Each row of a before or after table is a point. The points were changed in one or more steps. Then noise was added and the rows were shuffled. The steps act on how far a point lies along the listed directions, d1 being the first. What was done? A step turns or swaps two directions, mirrors them in a line or flattens them onto one, adds a multiple of one to another, or multiplies one. Angles are multiples of 10 degrees, from the lower direction toward the higher: turns from -170 to 170, lines from 10 to 170 but not 90. Use the fewest steps. Two steps may share a direction if one is a turn and the other turns, adds or multiplies; they go together, in the order done. Otherwise the lowest direction goes first.
In the rows, zero is written as 128.

Directions:
(1): [116 168]
(2): [ 88 116]
Before:
[[162 191]
 [124 137]
 [133 124]
 [112 115]
 [119 111]
 [ 84 186]
 [ 81 131]
 [114 140]
 [140 119]
 [167 137]]
After (10 x 2):
[[118 135]
 [148 121]
 [ 70 129]
 [169 137]
 [103 136]
 [118 117]
 [ 38 171]
 [129 181]
 [136 125]
 [128 114]]
Steps: add 0.7 times d1 to d2

Directions:
(1): [139 170 152 162]
(2): [117  94 174 141]
(3): [164 136 153  88]
Before, 12 rows:
[[147 175 142 180]
 [124  91 134 120]
 [119 142 142 118]
 [103 148 173 201]
 [141 116 159 103]
 [122 156 173 166]
 [128 143 165 186]
 [138 130 168 153]
 [134 128 135  82]
 [133 148 118 134]
 [106 104 114  96]
 [175 129 164  78]]
After, 12 rows:
[[101 115 148 194]
 [122 118 164 168]
 [126 114 130  83]
 [128 147 108 136]
 [143 151 147  94]
 [117 154 113 195]
 [176 162 179 117]
 [135  94 151 113]
 [142 129 173 121]
 [ 72 107 152 202]
 [115 144 140 125]
 [ 95 134 158 181]]
Steps: turn d1 and d3 by -40 degrees; multiply d2 by 1.3

Directions:
(1): [ 79 119 145  79 145 102 165 138 147]
(2): [109  71  96 132 124 139 148 105  81]
(3): [147 104  86 131 150  89 115  99 176]
Before:
[[151 154 168 169  91 153 106 155  91]
 [ 99  83 131 108 109 144 162 147  91]
 [106 111 132 114 117 144 154 131  89]
 [176 140 113 153 157 117  91 112 158]
 [ 84  95 122 118 148 144 154 132  97]
 [201 189 120 177 122 118  60 137 190]
 [124 122 103 108 154 110 147 103 165]
 [138  92 105 179 128 154 135 136  81]
 [114  79 122 101 145 103 175 120 142]
 [168 132 108 151 116 134  82 107 134]
 [118 173 159 124 103 142 113 166 108]
 [118 151 154 126 109 176 139 141  76]
 [160 192 169 155 100 177  95 180 101]]
After (13 x 9):
[[134 116 131 177 120 168 136 154  76]
 [201 139  73 181 133 102  65 104 189]
 [ 85 120 145 115 143 154 152 151  92]
 [102 115 159 107 104 153 158 166  98]
 [133 182 150 123 113 121 101 163 145]
 [163 119 100 152 114 136  87 101 122]
 [105  81 132 100 140 118 182 128 119]
 [169 110  93 155 159 117  98  97 139]
 [181 203 154 154 117 145  78 174 152]
 [131 184 167 125 113 163 127 149 110]
 [111 140 152 112 115 150 148 148  96]
 [114 104  97 108 151 119 155  97 142]
 [164 170 167 168 103 136  94 157 127]]
Steps: turn d2 and d3 by -40 degrees

Directions:
(1): [131 180 185 132  87 113 145 109 161 112 158 120  95 107]
(2): [169  89 110 159  71 156 121  86 123 112 132 168 115 132]
(3): [102 160 132 138 127 119  81  97  89  83  98 138 162  86]
(4): [161 116 134 142 145 101  70 150 164 158 101 143  94  85]
Before (8 x 14):
[[150 142 131 112 172 100  96 166 177 200 126 108  91 112]
 [141  98 123 142 149 117  71 140 126 145 108 162 142 101]
 [150  52 101 132 123 167 157 147 126 167 130 119 107 196]
 [128 120 143 140 112 119 117 106 135 114 130 140 113 100]
 [118 102 110 113 177 138 157 188 175 162 134 105 121 168]
 [118 163 148 143  91 140 118  75 103  97 139 157 135 108]
 [162 117 162 111 162  86  96 179 162 157 130 137 101 100]
 [177 103 138 116 127 113 133 174 200 192 150 142  60 147]]
After (8 x 14):
[[112 129 163 104 153 130 175 171 158 172 151  72  94 177]
 [ 99 133 100 127 154 140 106 110  72 121 106 148 174 131]
 [188 120 131 141 104 119  95 119 183 176 135 143  68 113]
 [118 101 113 130 147 121 110 124 118 128 108 136 138 105]
 [123 147 162 130 148  95  84 147 153 139 123 140 125  87]
 [177  80 112 118 138 120 124 181 187 197 139 147  71 154]
 [190  90 153 136 119 104  90 149 159 143 132 165  90  99]
 [149 125 154 136 101 141 167 145 203 138 163 123  84 149]]
Steps: turn d1 and d2 by 140 degrees

Directions:
(1): [152  80 100 115 178 103  98 115  96 119 137 144 132 167 124 119 133 124
 210 121]
(2): [102  65 100 186 113  88 130 120 103 117  91 110 137 142 162 170 120 138
  92 127]
(3): [ 94 154 119 125 138 155  99  82 117 127 137 145  57 116 189 162 162 118
 139 134]
(4): [173 128 190 162 148 101 147  94 139 177 123 133 103 119 145 132 107 144
 135  66]
Before, 10 rows:
[[119 100 131 151 159 101 123  70 107 132 105 148  77 144 167 154 152 136
  146 106]
 [121  74 110 175 130  86 115  81 105 128 107 115 117 159 174 159 155 138
  149 112]
 [168 106 143  95 171 118 118 162 126 115 143 145 152 151  87  89 132 131
  190 122]
 [158 126 137  83 164 135 146 115 131 144 182 132 123 126 104  96 150 144
  193  94]
 [128 117 137 144  97 102 144 150 143 122  97  97 127 111 114 147 118 141
   85 124]
 [138 107 111 114 140 123 106 124 123 130 130 125 138 156 118 119 138 150
  147 124]
 [100  67  76 158 165 118  97  77  75 116 103 139  87 152 192 202 163 126
  163 143]
 [143 155 201 157 127 113 166 126 158 177 129 131 112 105 148 136 125 138
   75  90]
 [ 70 176  99  64 129 162 112 131 130 112 153 140 110 113 154 131 172  96
  120 186]
 [ 86 196 158 123  78 157 158 149 151 130 118 118 102  87 119 136 106 119
   44 130]]
After:
[[118  79 106 163 140  94 105  71 102 129 115 125 105 159 178 156 164 134
  166 114]
 [123  84 127 158 160  89 124  76 102 130 101 141  90 151 162 153 145 136
  153 103]
 [ 77 205 164 133  59 159 173 154 163 134 110 108 109  79 114 139 101 123
   13 131]
 [141 106 108 113 150 125 102 124 119 130 134 128 133 158 121 118 139 146
  160 124]
 [166  98 132  95 164 114 152 124 122 140 169 127 144 141  93  96 141 149
  194  93]
 [105  49  70 163 173 111  93  79  68 116 103 138  95 163 190 197 162 125
  176 138]
 [122 149 148 126  99 123 137 140 147 122 108 104 101 101 128 149 130 137
   86 125]
 [170 100 140  91 181 113 113 157 120 115 146 148 151 160  85  87 134 133
  209 122]
 [138 166 205 159 118 119 172 130 163 180 127 128 114 100 148 135 122 139
   63  94]
 [ 77 139  91  91 113 129 128 151 124 107 130 122 152 123 138 133 152 107
   94 185]]
Steps: multiply d1 by 1.3; flatten d2 and d3 onto the line at 40 degrees

Directions:
(1): [121 174 121  61 150 136 143 160 163 177 179 125  53 117 138 120  88 122
  89 184 159  75  92 112 125 135  86 116 152 136 122 126 118 116 156 117
 111 130  85 147 142 110 104  94 124  99 110 102]
(2): [106 126 100 123 150 108 124 166 171 168 133 111 151 189 124  83 158 151
 152 105 147 145 149 150 122 142 143  87  97  89 139 157 171 102 141 141
  99 166  71 176 184 112 134 135 117 161 189 139]
Before:
[[130 132 132 123 133 124 117 132 124 130 130 132 113 117 137 140 119 115
  112 152 133 102 107 122 126 132 111 127 142 129 123 129 108 136 126 122
  126 131 132 123 136 126 116 119 120 113 111 127]
 [146 125 146 148 108 143 117  98 110 106 114 134 141 109 122 147 123 112
  124 123 111 132 128 109 132 118 127 136 127 134 131 119 118 132 122 124
  138 111 149  99  98 147 131 135 136 121 110 138]
 [124 137 122 114 119 124 114 130 122 125 121 129 129 129 139 127 118 126
  128 134 130 125 124 122 127 127 128 120 129 137 134 128 134 132 133 120
  135 134 119 131 131 127 120 127 122 114 134 137]
 [131 123 125 148 123 119 121 113 128 122 111 131 162 143 132 128 136 133
  146 113 121 144 129 136 126 122 148 130 113 125 125 130 122 128 114 133
  132 125 136 125 133 138 141 147 127 149 138 129]
 [133 144 138 118 122 123 124 115 116 139 137 140 119 109 123 139 107 124
  123 138 120 104 117 125 125 123 123 146 143 146 122 125 112 131 115 130
  145 131 155 110 111 136 131 129 122 123 102 112]
 [133 133 133 144 130 128 125 130 123 126 126 124 128 139 122 120 135 126
  128 118 119 128 133 128 124 134 130 132 124 131 116 137 133 122 121 133
  128 127 131 123 140 133 141 132 123 141 128 126]
 [132 125 125 138 106 137 120 111 105 108 121 136 134 111 130 136 138 132
  128 119 141 127 118 140 134 126 132 135 131 141 125 120 126 145 124 140
  135 110 143 110 116 143 130 119 121 135 121 122]
 [138 105 131 160 115 138 118 113 120 110  99 124 170 131 129 129 143 123
  146 101 111 143 146 131 133 118 144 126 123 126 135 131 128 132 115 133
  135 120 143 111 115 134 136 143 138 136 136 137]
 [111 133 115 123 139 123 127 144 161 154 140 122 135 159 129 110 135 136
  127 123 137 125 133 145 125 132 132 115 112 116 139 138 138 127 133 125
  117 138 105 149 159 119 129 128 129 133 153 140]
 [130 123 128 151 111 137 131 120 103  95 115 128 137 105 118 145 120 119
  123 133 121 130 132 130 135 131 129 161 138 128 133 119 135 149 120 123
  147 118 150 115 105 151 135 127 138 124 105 132]
 [108  59 126 211 118 109 104 114 116  80  66 129 249 168 114 115 199 136
  194  43 104 208 195 170 126 134 190 119  73  91 142 145 164 127  98 160
  135 156 148 151 157 144 162 187 118 181 194 168]
 [129 156 133 102 111 141 134 123 122 131 133 130  98  91 140 148 109 117
   99 151 131  97 109 110 137 124 101 138 143 142 115 113  98 137 123 116
  130 110 137 114 103 133 117 112 129 101  85 113]
 [128 138 131 123 121 134 134 130 131 123 146 135 105 107 134 139 116 112
  114 154 135 106 118 115 137 127 112 130 143 135 124 121 127 133 131 125
  131 109 150 128 112 120 128 116 132 109 115 126]]
After (13 x 48):
[[118 117 117 152 111 119 117 127 127 124  96 117 178 150 130 119 166 138
  149  88 121 154 156 140 136 130 147 115 100 104 128 137 140 125 112 134
  118 141 128 137 137 135 142 145 124 151 148 144]
 [129 118 126 161 109 134 127 121 104  94 107 126 152 116 116 139 129 123
  134 123 117 139 140 136 134 131 139 156 130 122 136 122 143 146 119 127
  145 124 149 120 110 151 141 134 137 134 115 137]
 [137 142 132 123 123 132 127 112 126 125 129 137 125 116 137 142 107 122
  122 145 126 115 107 121 127 120 128 138 133 144 117 118 101 133 122 124
  136 109 141 114 118 137 130 132 131 126 107 115]
 [131 123 123 141 106 135 119 111 106 107 119 137 140 115 128 136 142 135
  131 113 140 132 121 141 133 127 135 134 127 138 126 122 128 144 123 141
  133 112 144 111 117 142 131 120 121 138 126 125]
 [133 141 136 136 132 132 128 127 120 127 134 125 114 129 123 123 126 121
  119 130 121 120 126 122 126 132 121 136 131 137 114 132 126 125 124 131
  127 121 133 118 136 132 139 126 126 133 117 122]
 [123 136 120 118 118 123 114 131 123 124 120 126 134 132 138 124 122 129
  133 129 130 130 127 125 126 126 132 119 125 133 136 131 137 129 130 120
  135 136 118 134 133 127 122 130 122 118 136 140]
 [127 124 129 144 122 112 116 117 120 137 117 133 160 140 118 123 136 136
  149 105 114 132 141 143 125 125 146 132 119 124 130 138 133 125 109 141
  138 146 150 122 130 138 144 146 118 148 136 127]
 [144 117 142 157 107 139 113  99 112 103 108 133 156 120 120 141 134 114
  135 111 109 142 137 114 132 119 135 131 118 126 132 123 127 131 119 127
  137 118 147 105 104 147 136 140 136 131 121 144]
 [141 155 167  87 119 164 142 103 102  99 156 157  54  25 140 188  59  79
   72 200 129  70  84  95 133 120  78 174 182 185 109  83  58 157 127 114
  159  84 175  92  72 142 105 108 133  61  37  95]
 [117 148 123 104 139 134 133 144 158 156 155 127 104 135 132 121 113 127
  108 148 141 103 115 131 127 128 114 125 128 131 133 129 121 133 136 117
  123 127 108 140 145 118 118 114 131 113 128 128]
 [121 116 121 153 122 122 125 132 136 120 125 130 152 143 126 120 151 123
  143 116 129 139 145 134 135 129 138 117 117 112 132 137 152 127 124 135
  125 127 144 140 132 121 141 136 131 137 155 144]
 [124 114 124 147 132 114 109 132 128 126 113 128 149 144 133 125 146 126
  134 123 127 130 127 137 124 135 134 115 120 110 129 139 129 131 120 132
  122 143 128 135 153 128 127 133 118 137 140 143]
 [143 124 139 134 114 150 125 111 117 114 118 130 129 101 133 145 114 112
  122 134 116 115 122 116 134 115 121 139 146 145 129 118 106 137 121 123
  140 104 149 101  97 134 124 127 141 111 106 124]]
Steps: swap d1 and d2

Directions:
(1): [160 105  88 128 156 171 100 106 100  95  68  77 181  77  67 122 150 102
  92 130 100 128 129 144 159 156 140 130 123  95 130 112 109 132 174  94
  94 108 153 121 156  66 101  95 179 140 117 123 145 157 132 180 122 144
 116 151 107 111 103 124 165 125 153  79]
(2): [ 63 135 106 127 147 112 127  79 188 160 111 169 155  94 114 128 117 139
  83 145 187 149  56  95 120 123 100 132 151  70 111 132 167 151  99  93
 107 107 165 112 183 127 130 124 136 138 149 149 105 110 145 119 111 109
 131  80 121 106 107  80  97 187 129 129]
(3): [130 170 153  90 111 109 140  73 205 138  98 118  98 120 138 109 152 148
 113  98 128 153 147 109 180 126 172 110 107 134 136 138 117 139 136 104
  80 147 159 112 104 114 157 173 179 116 120 114 195 149 155  56 159  73
 110 164 138  97 163 130 151  98 120 140]
(4): [156  97 182  91 182 159  80 198 123 127 109 129  80 127  84 155 156 131
 160 139 163 103 145 111 147 151 112 155 129 123 141 124 176 133 177  72
 134 174 169  91  93 130 168 166 117 102 142 171  92 104 149 112 165 153
 100 109 143 107 116 125 123 163 124 122]
Before (9 x 64):
[[148 140 142 139 122 169  95 123 123  95 118 111 119 116 106 107 141 110
  138 124  94 109 161 137 172 137 132 131  99 125 147 115 119 122 157  95
  122 147 125 125 121  80 125 131 164 130 127 131 153 133 130 132 146 142
  107 169 123 126 112 179 146  93 131 120]
 [102 117 136  82 157 138 113 104 146 135  92 130 125 120 103 136 129 128
  106 119 139 140 125 130 143 122 134 157 130 111 144 119 132 143 149  96
  108 129 156  98 144 129 140 157 148 121 145 149 146 128 143 126 154  96
  119 140 126  89 132 117 143 143 128 115]
 [186  90 191 109 163 164  90 249  72 123 146 120  56 146 104 149 136 131
  194 125 115 110 165 142 143 152 121 162 141 146 131 125 154 131 168 113
  160 182 128 114  31 141 160 150  67  85 117 169  82 100 126 145 156 170
  108 126 142 129 131 148 125 130 114 137]
 [101 168 105 144  84  98 160  66 145 128 137 129 141 146 156 107 124 141
  118  96 116 143 118 157 130 109 130 118 130 143  99 119 106 124  92 143
  108 111 127 152 133 117 104 119 140 161 107  88 165 140 126  94 116  82
  145 138 107 138 166 121 139 103 129 154]
 [134 172 131 130  56 101 162  90 137 141 165 130 110 149 193  98 121 151
  165  90  81 150 160 143 137  97 152 102 124 181 122 130  78 108  99 189
  132 146  95 154 106 158 117 150 122 122 124  92 190 154 109  92 143 104
  138 179 143 130 159 152 130  55 121 170]
 [121 157  92 109 127 128 125  13 200 117  49  79 176  44  76 109 164 133
   49  99 108 139 118 105 210 159 177 110 112  61 121 118 113 163 161  83
   30 111 189 126 159  48 119 143 247 139 109 110 219 162 168  90 156  67
  118 155 115  75 135  89 162 106 154  91]
 [ 93 127  80 140 152 144 116  71 113 114  81  99 206  63  87 109 143 115
   73 133 147 124  91 125 142 144 126 125 124  84 132 116 117 146 117 117
   80  91 158 120 187  84 102  97 173 139 121 119 133 149 135 152 107 118
  123 132 117  99  85  99 134 166 155  88]
 [119 100 153 115 132 144  97 164 147 150 152 159  89 143 122 161 118 137
  157 144 182 115 113  89 108 130 104 131 137 133 126 143 171 154 117  95
  138 146 133 120 129 162 145 140  79 113 153 154  72 132 132 111 149 159
  136  93 138 122 117 114 109 152 128 122]
 [170 141 105 136  78 124 142 107  89 105 108  69 147 142 124  99 153 105
  124 109  50 113 181 166 155 137 176 105 121 142 138 132  68 120 163 149
   98 110  71 149 130  78 126 117 156 134  92  69 181 171 127 151 122 132
  123 188 103 123 145 162 167  62 137  92]]
After, 9 rows:
[[117 161 136 150  95 141 122 107 146 110 144 133 117 132 137 102 126 119
  134 121 101 120 145 131 153 117 125 121  98 131 137 122 116 119 121 121
  129 137 107 139 127 102 122 131 150 134 129 120 156 128 123 114 135 125
  123 161 123 133 120 178 129  87 118 138]
 [113 164 157  90 123 101 133  71 215 142 101 123  99  98 121 127 157 158
  106  98 142 129 131  87 190 147 162 118 116  98 133 129 145 161 141  95
   68 153 174 116 110 109 162 193 192 115 124 130 189 121 172  31 176  64
  118 132 144  84 157  97 129 117 129 135]
 [ 95 129 140 121 154 131 115 130 120 135 122 132 137 105 112 127 146 129
  126 134 176 108 114 111 131 138 116 138 126 116 142 124 146 142 107 122
  110 133 154 106 140 132 139 139 127 118 129 139 108 116 142 106 134 120
  116 116 142 106 100 109 110 176 134 118]
 [168  91 144 120 119 163  96 176 100 116 143 116 105 147 114 154 129 122
  170 132 129 104 159 119 123 138 129 125 123 160 135 137 135 140 143 114
  137 145 109 133 110 139 127 122  97 117 134 131  96 157 118 138 157 173
  135 139 133 131 124 143 144 109 134 107]
 [ 90 170  95 127  88 109 147  35 181 155 124 146 156  93 151  96 122 152
  108 107 129 169  90 119 143 106 134 107 144 112 105 124 110 132  95 135
  100 118 141 133 169 129 108 131 152 136 138 109 175 150 128 105 128  91
  136 143 128 102 129 104 118 111 132 148]
 [ 80 160 112 129 123 108 138  69 174 144 111 146 141 122 126 120 130 146
  101 110 163 144  86 134 136 116 108 130 142 101  95 122 149 139 101  99
   94 113 167 126 152 108 119 132 147 157 123 117 137 125 143  88 121  83
  136 107 108 116 147  91 121 148 130 149]
 [127 116 154  83 143 139 119 125 125 128 113 124 101 144 121 136 131 130
  131 112 117 132 153 139 138 115 142 155 121 142 153 121 122 134 152 114
  122 140 137 107 114 141 147 165 133 115 138 140 154 130 137 121 159 103
  119 153 137 101 146 140 146 120 124 122]
 [ 89 167  96 140  73  82 164  56 168 154 128 134 152 131 148 102 127 127
   94 123 119 138 107 129 131 113 144 102 145 104 116 144 108 140 105 139
   98  92  87 146 175 109 132 120 136 145 117  86 153 142 139 118 100 102
  136 131 105 110 138 117 117 116 127 118]
 [191 111 139 145 109 149 133 197  47 105 157  96 105 149 140 121 117 122
  172 106  51 131 179 179 137 138 150 131 131 167 123 123  88 118 143 176
  155 144  80 154  49 126 114 109  86 110  93 120 129 137  99 179 125 154
  130 172 126 158 148 167 147  74 128 132]]
Steps: multiply d1 by 0; multiply d2 by 0.7; turn d2 and d4 by 70 degrees

Directions:
(1): [122 152 102 159  51 119  93  92 121 102  86  78 100 118 107  98 133  86
 143  96 148 121 193 148 151 164 151 138 183 144 145 150 117  98 160 119
 129 119 159 130 153 183  87  82 120 113 116 136 124 130 154 134 188 100
  72 137 121 132 127 155 108 109 172 163]
(2): [153 128 158  74 125 216  94 157 157 211 136 135  84  97 135 101 117 147
 124 127 132  49 161 100 139 124 190 129 133 144 120 130 120 155 156 139
 139 152 182  98 107 130  82 154  89 110 110 120  95 154 138 113 127 133
 146 112 127 106 154  91 155 107 135 134]
(3): [167  98 173 124 145  87 139 109 143 113 126 105 149 205  41 129 148 111
  92 144 140 103 122 143 130 142 127 128 172 147 100 143  69 129 122  58
 173 131 190  86  97 119 134 181 136 122 132 138  99 128 157 150  87 139
 102 179 147 125 118 130 138 141 120 113]
Before:
[[158 105 159 124 142 157 142 146 123 162 127 148 123 131 111 130 116 119
  115 164 133  85 117 112 132 106 132 135 128 128 118 127 105 130 122 114
  123 145 136 101 104  97 122 140 115 110 119 128 104 144 124 120  95 135
  138 152 138 119 140 117 137 111 129 127]
 [120 121 138  77 141 171 114 171 148 194 155 189 113  68 197 117 103 163
  137 136 120 105 103 103 121 106 133 134  91 123 141 104 147 168 124 162
  111 139 108 124 126  95 136 147 124 127 139 100 150 143 103 105 114 152
  196  98 125 106 143  68 152 119 108 125]
 [112 146  94 119  98 165 119 123 130 167 113 135  93 100 157 110 112 114
  143  98 127 119 159 137 148 151 134 147 126 103 127 131 141 123 154 148
  113 114 130 153 142 149 109  92 132 127 119 127 122 124 111 127 167 119
  113 106  99 138 129 141 122 100 135 140]
 [164 124 194  84 140 183 109 131 154 155 118 137 114 130 110 106 141 143
  123 156 142  70 142 104 130 116 168 116 162 150  99 145  94 132 141  79
  156 153 189  93  91 116 114 165 120 123 128 128  96 151 160 130 108 147
  134 149 125 112 150 111 145 129 139 108]
 [128 107 117 129 219  59 182 137  98  83 150 175 190 153 161 182 132 165
  142 163  97 216  39 106 102  90  50 110  41  86 129 112 148 160  98 133
  101  81  34 168 122  66 211 126 173 157 156 125 163 103  89 127 100 153
  175 116 130 146 114 116 118 158  70  86]
 [123 159 108 147  89 154  87 108 136 140  98  83  87 111 126  99 127  82
  142 102 142  91 217 132 143 144 164 141 162 139 125 124 109 102 158 129
  126 139 170 127 138 167  96  94 115 110 108 144 104 138 148 125 188  99
   65 138 113 114 126 145 137  88 170 154]
 [105 160  68 155  43 132  90 122 110 112  99 100  83  87 151  83 122 103
  163  91 129 147 201 132 154 145 134 136 164 127 162 135 140  91 164 151
  109 110  91 166 168 194 101  53 137 122 108 127 160 127 142 126 191 115
   74 111 103 127 141 169  96  91 174 175]
 [118 132 116 134  43 120 102  95 128  86  77  76  98 123  90  77 161  82
  142 100 167 105 187 142 161 159 157 169 195 141 141 157 100 129 163 111
  128 136 149 120 159 173  88  98 124 108 116 135 136 127 164 134 179 100
   69 149 120 124 134 147 115 112 182 136]
 [130 123 127 150 186  62 171 142  98  84 162 171 161 133 154 180 128 155
  122 135  93 192  70 152 114  97  60 105  89  88 139 108 150 104  89 152
  111 106  42 165 118  88 207 129 158 159 131 128 178  90 106 128 101 148
  161  96 139 123 116 124 116 141  79  73]]
After:
[[158 111 154 137 117 153 130 131 124 152 112 127 113 133  94 123 118 102
  117 153 139  80 141 121 142 121 139 139 151 135 124 137  99 118 133 108
  126 143 149  99 112 116 106 127 110 105 116 133 101 147 136 124 113 127
  114 157 135 119 138 128 131 107 144 140]
 [121 130 137  98 207 180 140 169 144 187 167 169 124 104 184 144 112 154
  129 148 104 107 116  98 107  83 129 123  63 109 108  88 142 150 108 161
  111 150 104 135 109  82 157 149 125 136 129 125 117 135  96 109 104 139
  159 110 119 111 128 102 165 114 103 102]
 [130 147  78 194  64  24 112  57  89  24  62  66 139 159  87 121 150  73
  157 103 142 194 169 153 150 171  99 130 172 125 156 164 102 100 163  87
  118  66 122 157 162 178 127  51 160 127 132 145 144 108 153 149 208  97
   52 154 127 153 108 172  83 125 157 152]
 [164 124 195  82 143 184 109 133 151 155 118 140 115 131 112 107 141 143
  121 158 140  71 140 103 127 113 167 115 159 149 100 143  93 135 137  78
  157 154 190  92  89 114 117 168 121 126 131 126  97 151 163 129 105 149
  136 149 125 111 148 110 144 130 135 106]
 [122 147 114 116  46 152  72 122 143 158  98 122  81  74 152  80 115 106
  148  99 149  93 187 133 149 156 162 147 172 145 156 136 120 130 164 131
  125 131 163 117 152 163  84  99 115 109 124 113 138 144 144 118 179 120
  119 121 118 111 139 103 126  99 164 164]
 [117  95 153  73 187 156 164 170 135 141 158 182 148 117 159 136 146 170
  127 155 125 124  64  98 115  83 111 150  74 106 120 108 141 187 102 153
  115 151  70 129 124  67 167 168 137 136 137 114 155 123 105 114  78 151
  187 112 126 116 138  95 152 144 101  74]
 [104 130  96 104 160 161 143 186 119 159 168 188 121  80 206 130 108 176
  149 139  93 164 100  97 116  85  98 120  64  95 142  96 174 138 114 183
   96 122  25 175 134 104 164 111 148 147 126 109 176 125  90 109 107 157
  171  83 110 120 146 124 123 119 105 119]
 [114 135 105 101 135 170 136 142 132 182 135 162 108  99 175 124 108 138
  141 112 117 125 128 127 136 133 122 142  95  94 123 119 152 139 138 157
  107 120 109 155 132 121 129 110 136 135 123 122 124 124  97 123 141 132
  143  98  97 139 128 128 133 108 114 124]
 [132 150  98 194  74  37 122  82  87  37  98  88 126 139  99 135 139  87
  132  91 125 176 168 187 148 155  95 121 183 118 156 146 118  59 136 120
  122  94 105 156 149 169 146  78 146 135 110 144 164  93 152 141 181 109
   71 125 134 129 114 164  90 114 141 119]]
Steps: mirror d1 and d3 in the line at 100 degrees
